Each row is a point. Two turns around zero, p and q, are shown by what they do to some points. Where does a point land after both, in the order given? Backwards means that the second turn is done in reverse. Each puzzle has new turns, and all numbers are rounded.

Turn p:
[-1.39 -2.01  0.07] -> [-0.59 -2.28 -0.67]
[ 2.13  0.36 -1.37] -> [ 1.62  1.59 -1.18]
[-0.81  1.56 -0.39] -> [-1.34  1.17  0.26]
[-0.45 -0.61  1.70] -> [ 0.07 -1.28  1.35]
[ 0.52  0.70 -0.01] -> [0.24 0.80 0.25]
Turn q:
[0.32 1.75 1.27] -> [-0.25  1.99  0.86]
[-1.26  1.17  1.15] -> [-1.65  1.16  0.44]
[ 0.52 -0.86 -2.13] -> [ 1.22 -1.17 -1.64]
[ 1.31 -0.42 -0.17] -> [ 1.33 -0.23  0.30]
[-0.90 -1.63 -0.11] -> [-0.67 -1.74  0.03]
Where do these land?
p, then q: [ 1.01 -1.46  0.85] -> [ 1.54 -0.84  0.90]
q, then p: [-2.15  0.99 -1.15] -> [-2.09  0.32 -1.56]
q, then p: [ 0.14 -0.30  1.46] -> [-0.03 -0.60  1.37]
p, then q: [ 1.00  0.77 -1.17] -> [ 0.56  1.31 -0.97]

Turn p:
[-0.05  0.06  0.72 -2.45] -> [-0.46  0.63  0.74 -2.32]
[-0.27 -0.77 -0.51 -1.88] -> [-0.73 -0.54 -0.25 -1.89]
[ 1.30 -0.22 -0.12  1.87] -> [ 1.65 -0.34 -0.55  1.45]
[-1.89 -0.04  0.86  0.78] -> [-1.25 -0.35  1.41  1.12]
[ 0.91  0.97 -0.95  1.68] -> [ 0.79  0.60 -1.35  1.64]
Turn q:
[ 0.44  0.66 -0.02  0.83] -> [ 0.61  0.37 -0.15  0.89]
[ 0.85  0.96 -1.59 -0.23] -> [ 0.36  0.60 -1.93  0.14]
[-0.17 -0.12  1.52  1.94] -> [ 0.58 -0.29  1.75  1.62]
[ 0.86  0.01  0.23 -1.24] -> [ 0.73  0.09 -0.27 -1.31]
[-2.64 -1.77  0.17 -0.94] -> [-2.77 -0.91  1.20 -1.03]
[-1.40  0.06  1.04 -1.45] -> [-1.05  0.76  1.21 -1.42]
[ 2.06  0.19 -1.34  1.09] -> [ 1.55 -0.62 -1.80  1.11]
Where do these land?
p, then q backwards: [ 0.08  1.30 -1.46 -0.62] -> [-0.35  1.07 -1.52 -0.80]
p, then q: [-0.84 -0.40 -0.96 -0.40] -> [-1.32 -0.38 -0.09 -0.19]
p, then q: [ 1.71  0.05 -1.35 -1.09] -> [ 0.04  0.16 -2.19 -1.05]
p, then q: [ 0.07 -0.31  0.54  1.26] -> [ 0.76 -0.68  0.47  0.85]
p, then q backwards: [-1.02 -0.64  3.23  0.85] -> [-0.86 -0.61  3.09  1.40]

Turn p:
[-0.87  0.33  0.40  0.18  0.04 -1.87 -0.62 -0.82] -> [-1.32  0.23  0.75 -0.05 -0.56 -1.47 -0.15 -0.87]
[ 0.82 -2.04  0.64 -0.26  0.21 -0.20 -0.07 -0.11] -> [ 0.39 -1.56  1.43 -0.59 -0.03  0.50 -0.33  0.25]
[ 0.68 -0.57  0.66  0.68 -1.17 -0.18 -0.02 -1.04] -> [ 0.15 -0.16  1.16  0.55 -1.17  0.76  0.00 -0.72]
[ 1.12 -1.24  0.32  1.44  1.92  1.73 -0.62  0.79] -> [ 0.84 -0.78  0.80  0.88  2.54  1.33 -1.19  0.57]
[-1.86  1.32 -1.53 -0.49 -0.63 -0.41  0.73 -1.38] -> [-0.95  0.45 -1.98 -0.20 -0.76 -0.81  1.27 -1.70]
[ 0.75 -1.85  0.46  1.71  0.26  0.38  0.15  2.00] -> [ 0.65 -1.59  1.02  1.72  0.82  0.47 -0.45  1.81]
[ 0.33  1.15 -1.11 -2.59  1.58  1.48  1.66  1.29] -> [ 1.70  0.67 -2.16 -2.22  1.59 -0.09  1.20  1.24]
[-1.20  0.25  0.39  0.03 -1.65 -0.26 -1.72 -0.39] -> [-1.93  0.41 -0.23  0.25 -1.56  0.36 -0.97 -0.17]
[-1.17  0.84  2.07  0.80 -1.82 -1.29 -0.28 -1.44] -> [-2.11  1.31  1.56  0.74 -1.93 -0.05  0.77 -0.80]
[ 1.39  1.82 -2.30 -1.51  1.24  0.63  0.78  1.10] -> [ 2.56  1.02 -2.36 -1.09  1.03 -0.98 -0.15  0.40]
Turn q:
[ 3.70 -3.72  0.39 -1.41  0.02 -0.06 -0.02 -1.21] -> [ 5.23 -1.27 -0.09 -0.64 -0.61  1.03  0.59 -0.03]
[ 1.35  1.46 -1.61 -0.87  1.52  1.60  0.10  0.35] -> [ 0.63  2.72 -0.44 -0.82  1.49  0.62 -0.86 -0.57]
[-1.15  0.46  0.53 -1.07 -0.87 -1.66  1.28 -0.36] -> [-0.93 -0.28  1.08 -0.97 -0.88 -1.23  1.64  0.47]
[ 0.19  2.19  1.32  0.51 -0.45 -0.10 -1.22 -0.29] -> [-0.98  0.51  1.55  0.48 -0.85 -0.43 -1.96  0.05]
[-1.81  1.08 -0.50  1.68 -0.04 -0.22 -0.21 -0.73] -> [-2.15 -0.24 -0.26  0.91 -0.04 -0.78 -0.21 -1.38]
[ 0.45 -0.01  0.70 -0.07  0.89 -0.53  1.85  0.53] -> [0.33 0.74 1.06 0.58 0.41 0.39 1.68 0.49]
[-1.89  0.14  0.47  0.06  1.76 -0.30 -0.77  0.20] -> [-1.39 -1.04  0.70  0.09  2.01 -0.20 -0.21 -0.14]
[-1.24 -1.39 -0.47  0.69 -1.85  1.67 -0.32  0.50] -> [-0.97 -1.21 -2.30 -0.13 -1.08  1.34 -0.16  0.25]
[ 0.39 -0.21 -0.83  0.48 -0.99 -0.39 -0.69  1.02] -> [ 0.21  0.07 -1.30  0.51 -0.45 -0.73 -0.51  0.87]
Where do these land?
p, then q backwards: [ 1.25  0.77 -0.67  0.69  1.54  1.98  0.34 -0.40] -> [ 1.34 -0.77 -0.92  0.08  2.22  1.19 -0.05  0.16]
p, then q: [-2.26  0.01 -0.26  1.88 -0.40 -0.22 -1.39  1.65] -> [-2.09 -1.28 -1.61  1.77  1.05 -0.87 -0.06 -0.01]
p, then q: [-1.50  1.28 -0.10  0.03 -0.64 -1.86  2.45  1.30] -> [-0.74  1.06 -0.15  1.12 -0.79 -1.70  2.86  0.90]
p, then q backwards: [-0.58 -1.92 -0.05 -0.58  0.09  1.50 -0.79  0.40] -> [-1.26 -1.18  0.95 -0.44 -0.02  1.44 -0.99  0.53]
q, then p backwards: [ 0.81 -0.62 -0.25  0.21 -1.09 -0.85 -0.25 -0.11] -> [ 0.60  0.00 -0.96 -0.12 -0.83 -0.80  0.45  0.56]
q, then p: [-0.20 -0.21 -0.26  0.11  2.70 -0.03  1.04  0.11] -> [ 0.50  0.57  0.77 -0.16  2.37 -0.17  1.08 -0.74]
q, then p: [ 2.17  1.12  1.28 -0.80  0.27  0.60  0.42  0.25] -> [ 0.46  2.36  0.66  0.02 -0.15  0.99 -0.58  1.16]
p, then q: [ 0.56 -1.50  1.99 -1.04 -0.93  0.31  0.72 -1.59] -> [-0.05 -0.46  0.99 -1.45 -1.43  2.39  0.49  0.56]
q, then p: [-0.25  1.07 -1.68 -0.50 -1.56 -1.42 -2.53 -1.62] -> [-0.98 -0.70  0.39 -1.30 -2.38 -2.06 -1.79 -1.15]

Turn p:
[ 1.49 -0.74  1.50 -0.90 -0.30  0.31 -1.07 -0.34  0.10] -> [ 0.16 -0.83  1.47 -1.02 -0.62  0.47  0.42 -1.50  0.59]
[-1.43 -0.37 -0.89 -1.70 -0.05 -2.10  1.99 -0.13  2.13] -> [-0.70 -1.91 -2.37 -0.37 -0.38 -1.72  1.58  1.81  0.13]
[-1.94  0.37 -2.31 -0.14  0.64  1.33 -0.58  0.94 -1.03] -> [ 0.01  1.60 -0.19 -0.89  1.54 -0.54 -1.65  1.84 -1.25]
[ 0.34  1.64  0.30 -1.62 -0.75 -1.84  0.48  0.09  1.76] -> [ 1.33 -0.72 -0.94 -0.24 -0.44 -1.48  2.53  0.22  0.85]
[ 0.56  0.85 -0.03  1.32 -0.91  1.89 -0.41 -1.81 -0.71] -> [-0.11  2.41 -0.30 -0.18 -0.67  1.40 -0.78 -1.28  0.72]
[ 0.51  0.05  0.77  0.46 -2.27  0.60  0.02 -0.78 -1.37] -> [ 0.46  1.13  0.13 -0.18 -1.94  1.39  0.13 -1.02 -0.88]
[ 0.96 -0.25  2.17  1.19 -0.14 -0.94 -1.34 -0.42 -0.74] -> [ 0.35 -0.32  1.75  1.40 -1.32 -0.07 -0.32 -1.81  0.35]
[-1.95 -0.98 -0.89  0.73  3.01  1.37 -0.45  0.80 -0.71] -> [-2.03  0.38  0.80  0.29  2.48 -0.74 -2.28  1.01 -0.65]
[-1.86 -0.59 -1.31  0.55  0.84  0.53  1.25  2.05  1.68] -> [-1.33 -0.29 -0.31  0.55  1.50  0.05  0.28  3.29 -0.05]
[ 2.14 -1.07  0.23  0.78  0.43 -0.99 -1.20 -0.19 -0.35] -> [ 1.09 -1.54  0.87  0.59 -0.30  0.67 -1.25 -1.25  0.91]
[ 1.18  1.09  0.45 -0.67 -0.51 -0.17  1.31 -0.22 -0.76] -> [ 0.77  0.08 -0.93  0.06  0.15  0.59  1.34 -1.32 -0.71]
Turn q:
[ 1.62  1.23  0.93  0.22  0.17  0.46 -0.48  0.23  0.13] -> [ 1.43  0.83  0.26  1.36 -0.51  0.09 -0.65 -0.47  0.01]
[-0.37 -1.57  1.10  1.64  0.28  0.46 -1.09  0.50  1.92] -> [-1.06  0.60  2.21  0.47  1.98 -0.18 -1.06 -0.30  0.42]
[ 1.63 -1.06  1.23 -0.95 -0.86 -0.08 -1.03  2.42 -0.37] -> [ 2.31 -0.37  2.26  0.14  0.18 -0.60 -0.17  1.40 -1.01]
[-1.96 -1.89 -0.10  1.18 -0.83  0.93  2.53 -1.59 -1.57] -> [-3.33 -1.71 -0.10 -0.32 -0.52  2.23  0.97  0.02 -1.20]
[ 0.13  1.23  0.47 -1.72 -0.48 -0.40  0.51  0.42  0.76] -> [ 0.74  0.99  0.21 -0.78 -1.69 -0.98  0.27  0.01  0.19]
[-2.73  0.35 -0.39  0.60  0.31 -0.53  1.78 -0.30 -2.83] -> [-2.11 -0.10 -2.46 -0.76 -0.27  1.19  0.95  1.13 -2.23]
[ 0.59  1.21 -1.30 -1.00  0.27  0.88 -0.50  1.13  0.18] -> [ 1.90  0.73 -0.54 -0.78 -0.14  0.56  0.07  0.47  1.15]
[-0.54 -0.95 -0.68  0.67  1.73 -0.79  1.82 -0.22 -0.90] -> [-1.28 -0.15 -0.96  0.42  0.94  0.40  2.39 -0.01 -0.63]
[ 0.55  0.00  0.25 -0.96 -0.10  0.33 -2.43 -2.03  1.38] -> [ 0.76 -0.76  0.26 -0.55  0.23 -1.17 -1.90 -2.39  1.02]
[ 1.08  1.45 -1.51  0.32 -0.49 -1.27 -1.11 -0.58  1.30] -> [ 0.61 -0.06 -1.15  0.80 -0.20 -1.55 -0.86  0.12  2.29]
Where do these land?
p, then q backwards: [-0.13 -1.46  0.07  1.09  2.07  1.45 -0.98  1.58  0.00] -> [-0.54 -1.97  0.58  2.12 -0.81  0.88 -1.15  0.76  0.92]
q, then p: [-0.59  0.99  0.34 -1.00  0.33 -1.20  0.87  2.16 -0.17] -> [ 1.84 -0.03 -0.54  0.65  0.78 -0.03  1.61  0.16 -1.45]
p, then q: [ 1.00 -1.44 -0.32  0.70  1.94  1.24  1.03  0.09  1.53] -> [-0.97  1.14  0.90 -1.58  2.13  0.87  0.24 -1.09  0.56]
q, then p: [ 0.42 -0.22  0.22 -0.55 -1.11 -2.28 -1.04 -1.50 -0.35] -> [ 0.71 -1.88 -0.20  0.49 -1.76 -0.69 -1.52  0.48 -0.27]
q, then p: [-1.63  0.40 -1.83  0.42 -0.17 -0.17  1.05  1.17 -0.66] -> [ 0.12  0.18 -0.21 -0.79  1.66  0.08  0.75  2.09 -0.94]
q, then p: [-0.10 -2.26  0.84  0.25 -0.14  1.78  1.12  0.73  0.79] -> [-2.39  0.62  1.24  0.00  0.09  0.17  1.46 -1.13 -0.65]
p, then q: [-0.96  1.69 -0.14 -2.08 -0.93 -0.59  0.40 -2.17 -1.60] -> [ 0.45 -1.76 -2.73 -0.23 -1.99 -1.13  0.64  0.25  0.51]
q, then p: [-0.17  1.53  1.70  0.68 -1.11 -1.55 -0.97 -1.96  0.46] -> [ 1.41  0.63  0.14  0.74 -2.32 -1.57 -1.80  0.43  0.36]
q, then p: [ 1.53 -0.55 -0.30  1.38  0.68  1.30  0.48  1.53 -0.69] -> [-0.87  0.64  0.84  1.07  1.62  1.95  0.26 -0.38  0.44]
q, then p: [ 0.63  1.32 -0.58 -0.88 -1.57  0.01 -1.98 -1.63  0.69] -> [ 1.34 -0.97  0.47 -1.28 -1.75 -0.37 -0.88  0.30  2.03]
